Rows are points. A path goes straight from each point to the next, and from the last back to the first. The post is the endless flat space through its rows: a point in 2 columns, a line in 3, a plane in 4, and so on, so that a path can go around it. Count how often the path circles the post. Going back the other way cancels.

Post (1 x 2):
[[-0.13  0.12]]
Path, 22 rows:
[[ 0.45  0.15]
 [-0.17  0.35]
 [-0.81  0.39]
 [-0.44 -0.04]
 [-0.48  0.63]
 [ 0.25  0.71]
 [ 0.23 -0.14]
 [-0.14 -0.23]
 [-0.89  0.24]
 [-0.25  0.61]
 [-0.64  0.30]
 [-0.42  0.13]
 [-0.42  0.93]
 [ 0.54  0.20]
 [ 0.17 -0.57]
 [-0.41 -0.10]
 [-0.12 -0.61]
 [ 0.14  0.04]
 [ 0.03  0.33]
 [-0.53  0.58]
 [-0.39 -0.02]
 [ 0.04 -0.27]]
Times around: 0

Post (8 x 9):
[[-0.51 -0.55 -0.01  0.42  0.26  0.04 -0.20 -0.48  0.38]
 [-0.41 -0.58 -0.60 -0.07  0.15  0.18  0.14 -0.16  0.29]
 [ 0.86  0.54  0.21 -0.19  0.04 -0.09 -0.22  0.29 -0.06]
 [ 0.61  0.28  0.35 -0.16 -0.10 -0.39  0.37  0.88  0.25]
 [ 0.11 -0.65  0.01  0.46  0.22  0.23  0.22 -0.02 -0.09]
 [ 0.38 -0.12  0.34 -0.31  0.24  0.14 -0.08  0.92 -0.21]
 [-0.24  0.10 -0.03  0.06 -0.09 -0.11  0.08  0.24 -0.35]
 [ 0.46  0.26  0.50 -0.43  0.32 -0.25  0.35  0.07 -0.25]]
Path (31 x 9):
[[-0.63  0.02  0.55 -0.08  0.36 -0.25  0.25 -0.26 -0.13]
 [ 1.02  0.38 -0.14  0.20  0.04  0.02  0.07  0.56  0.22]
 [ 0.41 -0.32  0.10  0.35  0.42  0.02 -0.58 -0.08  0.45]
 [ 0.07  0.21  0.13  0.19 -0.12 -0.09 -0.34  0.04 -0.45]
 [ 0.13  0.46  0.67 -0.90 -0.29 -0.40  0.67  1.01 -1.07]
 [ 0.30 -0.01  0.00 -0.08 -0.13  0.10 -0.07  0.64  0.02]
 [-0.22 -0.19  0.20 -0.25 -0.49 -0.60  0.50  0.87  0.15]
 [ 0.84 -0.17 -0.01  0.50 -0.06 -0.03  0.25  0.21 -0.28]
 [ 0.05  0.60 -0.65 -0.63 -0.02 -0.09 -0.43  0.81 -0.07]
 [ 0.03  0.29 -0.62 -0.03 -0.03 -0.25  0.29  0.23 -0.12]
 [-0.49 -0.15 -0.05 -0.45  0.04 -0.83  0.17  0.21  0.34]
 [ 0.76 -0.47  1.10  0.74  0.16 -0.07 -0.58 -0.18 -0.17]
 [ 0.22  0.40  0.35 -0.29  0.10  0.06 -0.37  0.06 -0.16]
 [-0.47 -0.34  0.38 -0.07  0.31  0.27  0.69  0.09 -0.17]
 [ 0.01 -0.26 -0.25  0.11 -0.11  0.02  0.01  1.17  0.59]
 [ 0.08 -0.83 -0.30 -0.12  0.76  0.23 -0.08  0.25 -0.21]
 [ 0.05 -0.64 -0.23 -0.25 -0.01 -0.49  0.23  0.55  0.85]
 [ 0.67  0.24 -0.12 -0.28 -0.26 -0.50 -0.13 -0.51  1.06]
 [-0.18 -1.21  0.79  0.60  0.34 -0.16  0.27  0.16 -0.55]
 [-0.11 -0.72 -0.18 -0.13  0.30  0.33 -0.41  1.66  0.18]
 [-0.46  0.59 -0.03 -0.11  0.05 -0.67 -0.13 -0.04  1.07]
 [-0.71 -0.14 -0.04  0.37  0.03  0.13  0.13 -0.31  0.43]
 [-0.14  0.01  0.22 -0.20 -0.14 -0.08  0.32  0.69 -0.13]
 [-0.19 -0.41  0.63  0.04 -0.04 -0.08  0.43  0.06  0.35]
 [ 0.39 -0.26  0.37 -0.27  0.54  0.47  0.17  0.27  0.47]
 [-0.17  0.11  0.06  0.10  0.41 -0.02  0.25  0.00  0.21]
 [-0.04  0.55 -0.20 -0.53 -0.10  0.24 -0.21 -0.35 -0.04]
 [ 0.40  0.81 -0.59 -0.66 -0.98 -0.32 -0.69  1.03  0.65]
 [ 0.71 -0.72  0.19  0.22  0.03  0.15 -0.78  0.94  0.06]
 [ 0.09  0.36  0.00  0.38 -0.31 -0.58  0.22  0.64 -0.02]
 [-0.15 -0.79 -0.01  0.45  0.40  0.09  0.34  0.18  0.29]]
Times around: 0

Post:
[[-0.43 -0.03  0.06  0.90  0.08  0.06 -0.58  0.59  0.40 -0.16  0.37  0.07
  -0.62  0.36  0.07  0.12  0.21 -0.34]
 [ 0.37  0.03  0.59  0.33  0.01  0.29  0.67  0.38  0.11  0.07 -0.51 -0.13
   0.26 -0.96 -0.34 -0.23  0.09 -0.21]
 [ 0.53  0.01  0.10 -0.45  0.09  0.28  0.67  0.12 -0.09 -0.26 -0.46 -0.15
   0.00 -0.49  0.30  0.68 -0.35  0.11]
 [-0.08  0.05  0.29 -0.45  0.15  0.60 -0.28  0.56  0.24 -0.16  0.05  0.06
   0.01 -0.21  0.57  0.73 -0.48 -0.62]
 [ 0.02 -0.11 -0.35 -0.02 -0.01 -0.30 -0.22  0.34 -0.31  0.61 -0.28  0.18
   0.08  0.05  0.09 -0.26  0.35 -0.71]
 [-0.52  0.31 -0.02 -0.65 -0.25 -0.15  0.22 -0.71  0.48 -0.21  0.14  0.14
  -0.45 -0.21  0.04 -0.01  0.48  0.00]
 [-0.02  0.08 -0.48 -0.48  0.42 -0.32 -0.25  0.49  0.73 -0.31  0.10  0.59
  -0.58  0.14 -0.10  0.33  0.00 -0.45]
 [ 0.19 -0.56 -0.55  0.24  0.20 -0.06  0.01  0.55 -0.23 -0.42 -0.23  0.36
   0.15  0.01 -0.48  0.35  0.66 -0.53]
 [-0.13  0.13 -0.54 -0.46  0.13  0.25 -0.45  0.20  0.10 -0.58  0.34  0.07
   0.00  0.01 -0.28  0.37 -0.11 -0.31]
 [ 0.14 -0.63 -0.30 -0.18  0.71  0.32  0.33 -0.27  0.16  0.21  0.40  0.35
  -0.08  0.38  0.66  0.44 -0.72 -0.32]
 [ 0.77 -0.49  0.37  0.44  0.46 -0.06 -0.30  0.36  0.20 -0.45 -0.18  0.23
  -0.39  0.42 -0.30  0.27  0.11  0.12]
 [-0.26 -0.48  0.04  0.27  0.34 -0.40 -0.66  0.64  0.27 -0.62  0.43  0.68
  -0.54  0.13  0.60  0.27 -0.40  0.12]
 [-0.19 -0.17 -0.01  0.57 -0.48  0.31 -0.12 -0.15  0.26 -0.41  0.20  0.61
   0.31  0.72  0.28  0.13  0.59  0.66]
 [-0.12 -0.98 -0.14 -0.06 -0.20  0.42  0.11  0.90  0.03  0.07 -0.27 -0.30
  -0.37  0.40 -0.07 -0.33  0.12  0.07]
 [-0.20 -0.07 -0.11 -0.05 -0.54 -0.18  0.38  0.29 -0.29 -0.11  0.21  0.24
   0.37  0.28 -0.19  0.17  0.40 -0.24]
 [-0.05 -0.12 -0.56  0.32  0.09 -0.31 -0.13  0.32  0.12  0.09  0.67  0.21
   0.59  0.04 -0.55  0.29  1.14 -0.26]
 [-0.08 -0.22  0.29  0.31 -0.20 -0.57 -0.56  0.16  0.48  0.53 -0.76  0.10
  -0.05 -0.32 -0.09  0.07  0.08  0.08]]
Path (23 x 18):
[[ 0.81 -0.42  0.15 -0.41 -0.65 -0.14  0.38  0.98  0.22 -0.14 -0.38 -0.18
   0.33 -0.06 -0.64  0.27  0.33 -0.10]
 [-0.41 -0.39  0.11  0.13 -0.82 -0.20  0.02  1.25  0.10  0.96  0.23 -0.04
   0.09 -0.03 -0.01 -0.37  0.05 -0.05]
 [-0.09  0.52  0.06  0.11 -0.18  0.49 -0.64  0.86  0.18 -1.14  0.39  0.17
  -0.35  0.12 -0.15  0.29 -0.05  0.24]
 [ 0.54 -0.61  0.31 -0.16  0.36 -0.64  0.31 -0.53  0.15  0.30  0.30  0.40
  -0.29 -0.14 -0.67 -0.15 -0.03 -0.73]
 [ 0.00 -0.26 -0.70 -0.23  0.18  0.40  0.27  0.29 -0.09 -0.29 -0.25 -0.21
   0.63 -0.54 -0.01  0.41 -0.25 -0.58]
 [ 0.29 -0.07 -0.02  0.08  0.12  0.28 -0.12  0.10  0.29 -0.25 -0.72  0.23
   0.12 -0.01  0.22  0.36  0.97  0.28]
 [-0.38 -0.78 -0.18 -0.10 -0.27  0.61 -0.13  0.49 -0.61 -0.06  0.05  0.32
   0.29  0.06  0.43 -0.35  0.09  0.46]
 [ 0.09 -0.90  0.06 -1.16 -0.73 -0.05 -0.41  1.69  0.21  0.06 -0.95  0.11
  -0.11 -0.39  0.20  0.71 -0.50 -0.10]
 [ 0.78  0.41  0.23 -0.55 -0.08  0.14  0.09  0.31  1.41 -0.46  0.33 -0.19
  -0.57  0.30  0.19  0.33  0.07  0.89]
 [-0.24  0.46  0.13 -0.17  0.14 -0.09 -0.70  0.25  0.62 -0.76 -0.28  0.58
  -0.15  0.59 -0.10  0.38  0.58 -0.53]
 [-0.09 -0.45  0.06 -0.47  0.22 -0.13  0.20 -0.53  0.10 -0.21 -0.05 -0.11
  -0.14  0.54 -0.08 -0.06  0.14 -0.06]
 [ 0.87 -0.57  0.16  0.21  0.31  0.01  0.46  0.23 -0.44  0.01 -0.34 -0.01
   0.73  0.53 -0.02  0.32  0.94 -0.13]
 [ 0.06  0.52 -0.11  0.13  0.21  1.17 -0.17  0.09  0.11 -0.37  0.66 -0.16
   0.64  0.16 -0.45  0.38  0.77 -0.24]
 [ 0.39  0.02  0.03  0.28  0.54  0.10  0.17  0.32  0.40  0.01  0.22  0.73
  -0.26  0.30 -0.54 -0.49  0.09 -0.38]
 [-0.64 -0.18  0.07  0.76  0.29 -0.56 -0.01  0.13  0.51 -0.12  0.64  0.51
  -0.75 -0.22  0.29  0.42 -0.47 -0.56]
 [ 0.02 -0.47 -0.50 -0.19 -0.02 -0.08 -0.36  0.24  0.41 -0.04  0.14  0.10
   0.49  0.87  0.06  0.55  0.16 -0.20]
 [ 0.37 -0.64 -0.02 -0.23  0.52  0.21  0.52  0.80  0.10 -0.03 -0.44  0.09
  -0.28  0.27  0.08  0.17  0.16 -0.24]
 [-0.69 -0.49 -0.04  0.43 -0.19 -0.58 -0.09  0.47 -0.37  0.21  0.19  0.87
  -0.56  0.81  0.52 -0.06 -0.33 -0.32]
 [-0.15 -0.92 -0.06  0.90 -0.18 -0.35 -0.73  0.89 -0.01  0.76  0.00 -0.02
  -0.64  0.16  0.36 -0.19 -0.16 -0.31]
 [ 0.25 -1.04 -0.18  0.32  0.74 -0.16 -0.41 -0.05  0.53  0.62 -0.19 -0.46
  -0.62  0.46 -0.23  0.33 -0.59 -0.74]
 [ 0.19 -0.18 -0.05  0.48  0.06  0.17 -0.03  0.97  0.55 -0.63 -0.11 -0.13
  -0.28  0.52  0.06  0.15  0.10  0.62]
 [-0.30 -0.30 -0.11  1.26  0.31 -0.10 -1.33  0.14  0.45 -0.65  0.37  0.35
  -0.17  0.35 -0.38  0.14  1.05  1.26]
 [-0.45 -0.40  0.15 -0.10 -0.17  0.43 -0.15  0.78  0.41 -0.17 -0.11  0.32
  -0.96 -0.12  0.04  0.23  0.18 -0.24]]
Times around: 4
